Each wall is flat, endless, passes through zero and stands at right angles to its row. A trip goes straight from one point to another. List the walls that it crosses, first one first.

Walls:
(1): [-20 -15  26]
(2): [17 26 12]
(3): [ 13 -46  14]
(4): [ -8 -30 -33]
(5): [-32 -34  31]
(6): [-22  11 -23]
(7): [-44  13  14]
Trips:
[  3 -24 -26] to [ 10  -7 -21] -> none
[44 16 16] to [-31  47   6] -> 3, 7, 6, 1
[ 57 -30 -26] to [ 33 -15 -86] -> 6, 3
[12 25 30] to [-7 53 15] -> 1, 6
[-28 -23 -12] to [ 25 -16 -20] -> 7, 1, 5, 6

Walls:
(1): [ 35   3 -10 -21 -19 -17   7  40 -44   8  -2  16 -43  -3]
(2): [-30 -31 -27 -27 -14 -10 -22 -13  15  11  12 -28   3 -23]
(3): [ 45  31   9  23  -1 -14   2 -40 -26  18 -43 -10 -33  33]
(4): [-10  16 -32  32  46  30   9  17  17  -2   8   1 -45  -9]
(5): [ 25  52  23  20  -2 -19 -12  -3  26  39  50  19 -74   2]
(6): [  5 -13  13  38 -27 -53   9  19 -15   3  11 -51  55  12]
Trips:
[ -5  31 -13  27   6   8  28   7  43 -30  78  15  12 -35] to [  4 -16   4  15  20  11 -16 -19   0   1   1   9  17  35] -> 6, 5, 3, 4
[-18  12  14 -10  37  13  -9 -34  -8   0 -39 -13  10 -10] to [ -1 -44 -53   9  22  16 -13   9 -10 -43 -23 -61 -14   3] -> 6, 3
[  9  65  -6  30 -16  17  29 -14 -38 -88  30 -35  -9 -15] to [  4   9  47  -9 -10  -8 -30 -43  -7  56   2  36 -30  54] -> 6, 4

Walls:
(1): [ 12   0  -9   4  -7  15  38  14 -49   8  -3 -31  34  30   7   6   1 -43
 -12  44 -12  23  -6  17  10 -17 -19  18 -13  17 -14 -25  58  34   2 -15
 -15  -8 -14  -4  -6   2  16 -21  38   4 -20  -2]
(2): [-24  -6 -21  40 -25   4  28  36  32  53 -19  -4  12  17  -2  13 -41   8
   6   5  18  11  13 -20 -13  15   2 -19   7  13 -35 -32  -8  -5  21 -28
  39 -14  -3   4  -1  -3 -43 -19  27  35 -24 -28]
(3): [ -9  -7  16 -13  -9  35  27   9   7 -17  -1 -33 -12   9  23  22 -29  47
  -2 -43  -3  17 -19  20 -40   3  60  29 -21 -33 -15 -26 -25   2 -33 -34
   1   4   8 -26  23 -19  10  -5 -14  -7  -2  -7]
(4): [-24  10  -5 -21  -3   2   8 -72 -19  21  10  40  47   8 -19 -13   1 -41
  32 -45 -42  -1 -34  17  12 -46 -30  61 -16  22  -2  -2 -20 -10   3 -33
 -13   7  21  32  30  45 -30  40  40 -20   4 -17]
(5): [  0  -2  -5   3  19   0  38  29 -33 -59  37 -19 -30 -10  50   7  13  25
  18 -17  31 -24  11 -32  38  19   4  10 -18   3  19  -7   5 -14 -41  37
  -2 -29   1  37  17 -28   9 -37   3 -18  20  31]
(6): [  7 -16 -49 -28  43  28  22  59  45 -31 -15 -22 -22  23   3  44   9   2
   0  38 -29  20  -6  47 -21  20   9 -28 -44  13  -6  -8 -25  -4  10   5
 -16  51  23  37  23 -20 -20   0  -6  18 -22  12]
(7): [ 15 -23  -3  37  35 -42  16  10 -16 -15  10   6 -12 -21 -52  10 -10 -18
  13 -37   6 -20 -31 -41   9 -34 -23   4   4   2  21 -14  26  57   7  11
   8  25   4 -33  20  38   9  23 -24 -13 -22  26]
Trips:
[-21   3 -16   6  64   2  20  29  95   4 -14  -9  12   6   6   1  35  22
 -19 -20  26  11 -60  49 -10  -7 -25 -12  26 -18  20  26 -33   8  19  10
 -24  39  13 -22  11  13   0  14  14 -52  14 -42] to [  8 -20 -31 -17   9 -18  63  23 -24  22   7  60  -1 -35   9  -1 -11 -26
 -19   1  -9 -51  26  13  16 -25  23  13   1  -5  -3 -46  11  -4  -8  21
   2 -37  14  -4   6  -9 -29 -12 -12  40 -38  10] -> 2, 5, 3, 1
[ 39  -7 -20  18 -52 -15  -6   7  45   8 -14  -1  34   9   7   9   8 -20
 -12  -6  32   4  -5   1   9 -11  -8   3  19  35  33  10  28   9  -7  20
  -5 -34 -16 -17 -33   4 -18 -28  15  -7  29 -12] to [  0 -17 -18 -29 -42  11   9  30   3 -38 -36 -37  -3  41  58 -27   3   6
 -26  38  60  10 -12 -20  22  17 -21  -3  -9 -54  35  28  11  20 -12   9
  -2 -32  31   0  16 -36  -7   5  15 -27  48   8] -> 5, 2, 3, 6
[  6 -22  43 -11 -38  18   2  15 -30 -16  16   4  25  -8  14  10 -22  28
  40  16  29 -15  -5  -6  -7 -21 -15 -22   0  24  19 -15 -27  17 -30  44
 -13   8  19 -38 -13 -35  -7  12  25  -2 -14 -12] to [-41  -5  20 -16  19 -17   4  -2  36 -19   6 -13 -32   9 -25 -28 -20 -19
   5 -37  40  -6  19  19 -16  -7 -43 -14  25  25 -16  15 -39 -52  -9  37
  -8  23   7 -10 -21  11  30  17  24 -23  26  30] -> 1, 3, 4
[ 23   1 -19  14   8 -47  36  64   0 -19  35  50 -10  -4   2  23  -8 -28
   8  15  28   9   2  14 -35  35   3 -11 -20  -4  11 -16  56 -25 -15  -9
  -1  65  14   6 -44  25 -29   7   4  13  44   8] to [ 41  24   1 -14   8  17   1  15 -22  -9   6 -14 -10 -25  31   6 -35  44
   5 -17 -36 -34  44 -17 -41  35  44  24  28 -35   2  16  12 -12  11  26
  -5 -24 -16  15  -9  -1   0  -8   8  -9  16 -14] -> 1, 3, 7, 2, 6
[-46  -9   3   4   9  40  25  26 -41  -2 -48 -13  30   5  11  -5  20   6
  13 -12 -26 -26  30 -55  10  35 -24  -6 -13  10 -48   6  49 -37  15  15
   4  23  -8 -18  36   3  38  -2   6  18  15  17] to [-10  36 -27 -11   1 -24  41  16 -20  40  62  25   2  -8  13  17 -21 -12
   4  12  30 -24 -24   4  13 -18 -11 -20 -43  23  34  15  18   4 -38 -13
  -2  -4 -44   7   8   9  22  15  45  24  21  42] -> 7, 4, 2

Walls:
(1): [ 16  20   9  32  11  10  13  -9  39  20  29 -14  -2 -32  24   2 -20  32
 -22 -38 -14  23 -38  23  22  45 -16  21   7  17 -26  19  43 -41   1 -28
 -54  17   0  28 -15 -41 -10 -43 -19  23   1   7]
(2): [ 91  10 -28  -7  -7  13  28  30 -10  -1 -55   8  39 -16  52  23 -40 -24
 -47  16  28 -14 -13  -5  50 -18  10 -66  39   2   3  27  13  22  12 -22
   6   6  54 -41  19  33  22  14  13  37 -31   4]
(3): [ 27 -12 -49 -47  66   0 -48  48  17  34  53  15  20   9 -17 -18  17 -33
  -6 -13   9  18  11  14  10 -26  27 -13 -22  -1  14 -30  24 -23  15  16
  15 -21 -25 -15  35  -4   0 -39   9  12 -59  51]
(4): [ 26  25 -10   5  16   0  -3 -14  -9   5   7 -10   7 -46 -31  26  13 -14
  26   5 -23  16 -12 -12 -73  26 -12 -11  -5  -5 -12  26  12 -11   8  76
   6   3   3 -24  23  -6  27 -25 -41  23  21 -30]
(5): [ 34 -16  16  21 -67 -33 -24  31   5  -3  13  19  18   0 -71  -2   1 -25
  67  49  -7  11 -31   8  48  11  30  51  41 -12  35 -24 -45 -18  19 -23
 -13  25 -25 -12  38  61 -10   1  -2  49   5 -20]
Trips:
[  6   3 -27   2  49  -3  55  -8   5 -10  -2 -48  67  19  14  -6 -13 -22
   0 -39  -8  67   8 -49  37  36 -17  -9 -28 -35  -4 -20  73 -18  17   9
  -5 -14 -30 -15   6  -3  -6  32 -41  13  -6 -50] to [-18  34   0  46  21  -2   5   8 -72  15  -6 -33   0 -20  -1  -1 -28 -14
  14  19   0 -24 -12 -20  46 -46 -24  25   8 -30  -4  39  -3  12 -56  21
 -38 -25  -4  47   3 -11 -17  -3  11 -41  14 -17] -> 3, 2, 4
[-24 -44  15   4 -42  -3  16 -30  -5 -45  48 -40  -2  36   9  -6 -12   5
  39 -17 -34  24  -3 -20  44 -11 -31   4  28   3  17 -34 -18  58 -45 -37
  62  37  -2  16  10   8  27 -40  27 -21   7  -3] to [-23   9   2  18 -19  49  40  -1  11 -26 -49  -4 -32  21   7   5 -10  53
  10 -17   4 -40  32 -27 -31  27 -10   8  22   3   3  23  18   6  39  -6
  57   0 -20 -15 -29   6   6 -11  -7 -20   4 -17] -> 5, 4
[-25  11 -47 -13 -30  30 -29 -12 -33  18  11  37 -26 -11  77  18   8  10
 -58 -26 -41 -45 -13  49 -28  -5  17  23   5  10  11  13  49  71  35  10
  -6 -39   3 -18  40  30  27   7 -59 -17  38 -57] to [ 40 -29   1 -21  -7  -3  -5  32   4 -55  22  10   0 -32   3  16   4  35
   0 -44 -28  16 -38 -65   2 -17 -19  36 -17  11  42 -23 -18 -53  71 -21
 -10 -25 -31 -30 -33  12 -14  37 -84  12   5 -10] -> 1, 5, 2, 3
[ -9  10  36  21 -12   7  13 -45  12 -23  -8  14 -49 -36  13  38  12 -71
  32  -7 -25 -10   9 -21  15 -20  -4  -5  45 -64  26 -44  -8 -16  23 -10
  -5  17   1  25   8  -8  11  37  10  25  20  26] to [ 20  51  12  32  38   5  14  14 -17  31 -15  16   0  53  -5 -25  30  23
   3 -22 -13  34 -11  13  48 -40  44  37  11   1 -28   3 -60   4 -37 -20
  12 -47  30  19   4 -36  26 -12   1  54 -12  -9] -> 2, 1, 3
[-14  10 -24 -24  -3 -57  16  -5   2  -4   4  19  -2   0 -35  -9  -1 -10
  -5 -10   1  13 -26  22   1  21 -32  -3 -10   1   1 -32  22 -27 -10  -8
   4   3  28  10 -14  19 -35  41 -76  -8  -1  -9] to [ 36  18 -18  -2   4 -32   8 -20  -6  58  17  29   7  22  -4   0  32  23
 -13  16  64  55   9  -2  11  27  24  56  -5   4  45 -41   1  26  49 -50
  15  25 -36 -24  28  16  14  -2  28  -9 -13  39] -> 3, 4, 1, 2
[ 10   1 -31   3 -36 -25  10 -29   8 -37  18   9 -14  23  -1 -31  19  41
 -13 -11  14 -16 -64  14 -22   7 -11  40 -18  60  -4  19  -4  -8  39 -22
 -22  14 -26  14 -23 -10  21 -13  33  43  13 -25] to [-53 -15 -42   5 -17 -13  55  13 -12 -20   4  75 -39  34  36  15   3 -23
  -6  10  -7  10   8  22  60   4 -15  48   3  13  32  54  -4  -7  38  16
  15  40  36  58 -39 -12   4 -47  12  -1  16  14] -> 5

Walls:
(1): [ 14  -5   2   5   1 -18  59  15  20 -34 -32  26 -24   4 -14 -20   8 -18
 -38   4 -28  44 -22  19  14  17   0  -6  -9 -22 -37   9  10  -5  -4  31
 -11  32   0  64 -16  27  31  24 -13   9  50 -36]
(2): [-15  67 -29 -53 -27  11 -42   8  45  37  50   0   8  26  63  14  42  23
 -45 -10  -7 -12 -13  67 -17  12  13   0  42  -2 -32  16 -22 -18 -13 -41
 -14 -22  17  19 -54  37  12 -13 -34  20 -34  33]
(3): [-38 -19   1 -48 -46  14  76 -20 -73 -23  31 -10   4  13 -30 -42   9  83
  23   0  -8 -41  34  26  36 -11 -35 -49  36 -19  19 -22   0  -3 -19  -8
   4 -12  20 -11  -6 -47  -9 -11 -12  -6  30   2]
(4): [-24  42   0 -14  36  -1 -22 -10 -17 -28  14  18 -67  -5 -37 -21 -22  -7
  33 -32   3   2  10 -37 -45 -31 -15  51  24  -5   2   2  13  -7 -34   2
  25   2   1  -7 -38  29 -11 -48  21  21 -18 -33]
(5): [-17   1  20 -70 -16 -54  11  15  10 -29 -18  13 -30   7 -47  -4  36  22
  59  59 -15  31 -10  30  -5  53   9 -27  -6  14  18 -22  -1   4  14 -29
  18   2  21  20   6  23 -27  32  39  47 -37  10]
(6): [ -3 -11 -22 -17  -7 -29  -8  22 -18 -45  -5  -1 -37 -34 -41  15 -17 -15
  41  -9 -43   1 -27  33 -41 -24  30  15  15  -5  15   5  11 -58  26   1
 -22 -14  37  -2  -5   2   1 -23   0  -3  11  16]
(7): [-43  20  36  57  26 -14 -29  26 -16  26  -5 -31  30  -7  69  27 -25  24
  -1 -30  14  40  -7  13  23  23  11 -13  42 -31  -3 -14  12 -12   3 -17
 -21  32 -39 -27  29  10   8  40 -26  13  38 -51]
(8): [-14 -24  10  24  68 -23  26  24 -33 -51  33   6  41 -23   9 -29  12  14
   0 -23 -22 -51  18  20  38   4   4   9 -30  19 -12 -31  19  -2  29 -31
  68 -29  -2  13   2  28  11   0   7  -6 -51  90]
(9): [ 38 -21  23  15  34  26  39  33  16  42   9 -24   4  41 -35  -2  42 -13
   2  -4  43  35   3 -12  10 -41 -19   0 -12  27  17  10 -26  38   6  35
  -4  16 -55 -14  -9 -61  32  12  70 -54  35  11]
(10): [-17  -6 -10  -2  16 -19  29  18  28 -12 -37   2  27  -2  68 -17 -15  -1
   5   7 -41 -27  30   2 -54  59 -26  -7 -30 -38 -18   0 -20  -5 -27 -20
   3 -13 -15 -10  23   8 -67  30  13  19 -33  66]
Trips:
[ 40  11  10 -20  23 -20  28  33  49 -16  28   0 -10  -3   4 -40  21  16
  25 -67 -41  43  -2   7  74  -6 -30 -24 -13  30 -66   6 -53 -16 -12 -21
  52  23   4  11  53  26  38 -27   7 -10  47  10] to [-14   0 -19  73 -19  26 -15  46 -13 -11 -12  16 -20  40 -19  12  12  39
   9  14  25 -12 -29 -17 -17   5   3 -25 -19 -12 -21   4  19 -20  29  -8
  28 -32  34 -19  36  20  -7   0 -26 -21  -3 -14] -> 2, 6, 5, 9, 3, 1
[  0  24  14 -33 -21  -2  12  -9  -7 -11 -18   8   3  17 -12 -36  54 -58
   3  17 -16 -10 -20  -5   8 -17  -1   8  -5   4  29 -10  12 -32 -44 -37
  43 -25  38  28  14  35  52  30  17  15  10 -58] to [ -8 -13  -9  51   2  15 -38 -12  -1  -4 -14  -8  14  27  29  27 -24  35
 -40  16 -27  -9  -1 -36   4  46  -4 -47  50 -15 -66  15 -49  13 -11  24
   8  26  -3 -18  -4  35  24 -40 -15 -33  23  -8] -> 6, 3, 7, 5, 4, 10
[-41  23  15 -14 -15 -43  18 -29  -3 -62  19   3  -7  21  19 -39  -8  12
 -15 -42  -8  -5  17  30  -2 -20  23   5  21  11 -37  -9  23  -4 -12  28
 -45  36  27  63 -13  15  18 -11  14  -8 -32  38] to [ 16  27 -29 -46 -30 -55  -7  11  -7 -14  -7 -12  15  53 -14   0  28  15
  50 -54 -46 -43   8 -11 -29   1  32  52  56 -34  -7  29 -41  33  16 -27
  20  -5  21  43 -12  17 -15  70 -13   7   1   2] -> none
[-40 -53 -16  -5  47  33  -8 -29  58 -26 -24  -2 -17  18 -21   7 -21  -6
 -12  38  55  -9 -17 -81  12  29  30 -26  -1  -2   3  48 -23 -29  -1  44
  -5  -7 -19  -9 -33   2  -3 -44  -6  -2  -4  -7] to [ 32 -16 -11 -14   2  -3  15  -4  59 -45   4  21   8   4   0   2 -34  19
 -14  33   2  11 -12 -38  25  36  10   9  21  26 -15  31 -14  39 -17  24
   7 -29  56  13  27 -67  39  18   7 -19  39 -22] -> 4, 3
[  2 -15 -15  -6  42 -25  16  10 -16 -34  26  -8  35  36  55  14 -28  30
  24  39 -53 -61  -2 -17 -24   5 -18  25  13  10   4  38  64  41   6  16
  -8   7  79 -31 -60 -11  -1 -20 -31  37   0 -50] to [-34  -1 -41 -55  20 -21   3 -28   9  26  16 -14 -20  12  13   6   4  19
  25  -7  20  32 -31  46 -18 -12 -24 -22 -36   2   4 -13 -25 -26  12  -8
  -2 -22   8  -3 -29 -19  28  20 -20  11  11  29] -> 5, 4, 8, 9
[-11 -28 -26 -21  16  24  44 -15  -1  21 -27 -15  -8  42  15  17 -42   0
  -1   8   2 -65  15 -35  16 -19   3 -26  -5  20 -18  -2 -19  16   6 -22
  22   6  11   0  38 -38 -31 -49   9 -12  16  19] to [ 26 -17   5 -34  19  20  12  17  54 -16 -16   0  -3  -9  17  15 -52  -9
 -14  24   1  15  14 -27   9 -21 -20  46  27 -28  31 -44  15   5 -47  50
  -8 -22 -11  -7  -3  -2   9   2  -7   2  -8   5] -> 8, 4, 3, 1
